Each row of a before or after table is a point. One or more steps were done to the points. Then noise was added and the rows were shuffled. The steps act on columns, c1 being the first. What was done? A step turns or swaps two columns, mirrors them in a line or flattens them onto one, adds a multiple of one to another, or multiplies or shifts one. Angles are multiples of 10 degrees, from the lower column toward the higher: turns from -170 to 170, lines from 10 to 170 but not 90. Use the fewest steps. Two steps may share a column if one is a turn and the other turns, adds or multiplies; they go together, in the order done. Otherwise the lowest column goes first.
(in the rows, 128 means zero)

Before, 9 rows:
[[126 168]
 [107 160]
 [162 173]
 [128  96]
 [ 94  97]
 [144  87]
 [123 169]
 [122  84]
 [ 97 149]]
After (9 x 2):
[[131 130]
 [122 129]
 [114 125]
 [ 74 128]
 [ 51 127]
 [112 127]
 [169 129]
 [ 45 127]
 [213 126]]
Steps: multiply c1 by 2.5; multiply c2 by 0

Before:
[[103 127 130 118  90  70]
 [119 143 180 125 184 143]
 [ 95 166 113  57 151 132]
 [ 68 158 150 133  78 129]
 [144 156 141 132  70 134]
 [ 45 177 136 121 147 154]
 [119 102 189 104 176 114]
 [152 190 162 156  89 165]
 [192 115 192 122 138 189]
 [122 141 193  93 135 118]
 [112 117 177 152  95  91]]
After (11 x 6):
[[127 120 189  94 139 124]
 [126 127 178 154  94 129]
 [117 129 177 126 188 130]
 [162 144 193 125 135 117]
 [ 48  86 137 122 161 156]
 [123 169 185 107 163 132]
 [ 78  81 148 132  91 146]
 [ 99 103 113  57 161 139]
 [138  83 141 131  85 123]
 [124 116 129 118  89 130]
 [137  56 162 155 110 124]]
Steps: flatten c1 and c6 onto the line at 160 degrees; mirror c2 and c5 in the line at 80 degrees

Before, 14 rows:
[[141 124 111 138 133 117 115 120 104 154 136]
 [107 174 124 175 146 150 108 172 125 145 159]
 [157 188  75 109 105 150  98 109 152  27 145]
 [ 78 108 168 106 112 130 142 142 116 119 113]
 [131 168  84 160 121 141 145 143 111 145  66]
 [115  98  73 147  90  93  98 145 182 140 105]
 [ 76 123 198 183  66 158 150 129 142  88 211]
 [137 150 122 103 103 128 168 140 157 101  99]
 [ 65 108 130 176 150 167 172 167 118 137 155]
 [ 79 188 124 105 171 130 152  80 110 150 121]
 [ 83 124  91 111  92 105 122 147  99 159 123]
 [107 163  93 136 100 206  78  81  77  93  93]
 [125 193  88 155 197  68 185 172 107  73  91]
 [102 138  75 153 117 167 133 124 101 177 119]]
After, 14 rows:
[[ 83  92 118 110  91 105 122 148  98 159 124]
 [136 129 106 103 103 128 169 140 156 102  99]
 [157  98  54 108 104 150 100 111 152  25 145]
 [ 77 145  72 105 170 131 152  80 110 151 120]
 [106 107  83 136  99 205  78  81  79  93  93]
 [106 139  84 175 145 149 109 171 125 144 161]
 [115  63 138 147  89  93  97 145 181 140 105]
 [141 109 125 137 132 116 114 120 105 155 136]
 [ 78 157 162 106 111 130 141 142 115 120 113]
 [ 79 192 157 184  67 157 151 129 143  88 209]
 [131 101  77 160 121 142 145 143 111 146  66]
 [102  83 100 153 118 167 133 125 100 176 120]
 [125 112  53 154 197  68 184 172 106  73  92]
 [ 65 124 148 174 150 167 171 166 117 137 154]]
Steps: turn c2 and c3 by -70 degrees

Before, 10 rows:
[[104 169  81  81  97 110 114 158 142  95  79 174 109 117 141 165 174 115]
 [115 168  83  65 107  98  99 191 114 125  31 122  87 156 178 127 134 107]
 [103  91 166 129 135  89 135 103 125  77 218 126 113  94 125  69 104 168]
 [204 122 191 131 122 118 119 115 127 103 189 143 141  82 111 117  73 148]
 [106 154 133  86 114  97 113 188 148 161  55 158  59 140 156 146 190 132]
 [124 127 106  95 111 104  68 210 115 139  94 138 112 114 160 161 172  76]
 [147  91 142 128 143  89 177 145  89  93 162 127 149 165 134 135 150 179]
 [117 103 180 152  79 177 120  77 139 100 171  99 124 106 133 134 126 134]
 [120 103  99 124 153  92 159 111  64 166 173 116 152 120 127 158 127 223]
 [128  80 134  72 102 128 133 164  74 138 163 160 141 145 111 153 105 192]]
After:
[[184  84 190 131 124 120 118 112 129 101 189 143 141  84 111 118  72 148]
 [ 86 114 135 111 114  96 111 186 147 163  56 159  57 142 156 146 190 132]
 [107  40 132 105 113 127 135 166  74 136 161 160 142 143 110 153 105 197]
 [ 94 125  84 102 104  98 101 190 112 124  31 121  87 158 178 128 135 110]
 [ 83 132  84 110  96 113 117 159 143  95  83 174 109 116 139 165 174 121]
 [126  49 145 129 152  90 175 144  88  90 162 126 150 166 134 135 153 176]
 [100  64 178 136  81 177 120  76 142  99 170  98 126 105 134 136 127 141]
 [102  63 101 126 169  93 161 112  62 167 171 119 152 119 126 159 127 218]
 [ 81  52 167 124 143  90 139 104 128  79 219 126 111  94 128  68 102 165]
 [101  91 105 115 101 105  67 209 116 138  93 138 114 114 158 161 173  80]]
Steps: shift c1 by -20; shift c2 by -40; multiply c4 by 0.4; turn c5 and c18 by -10 degrees
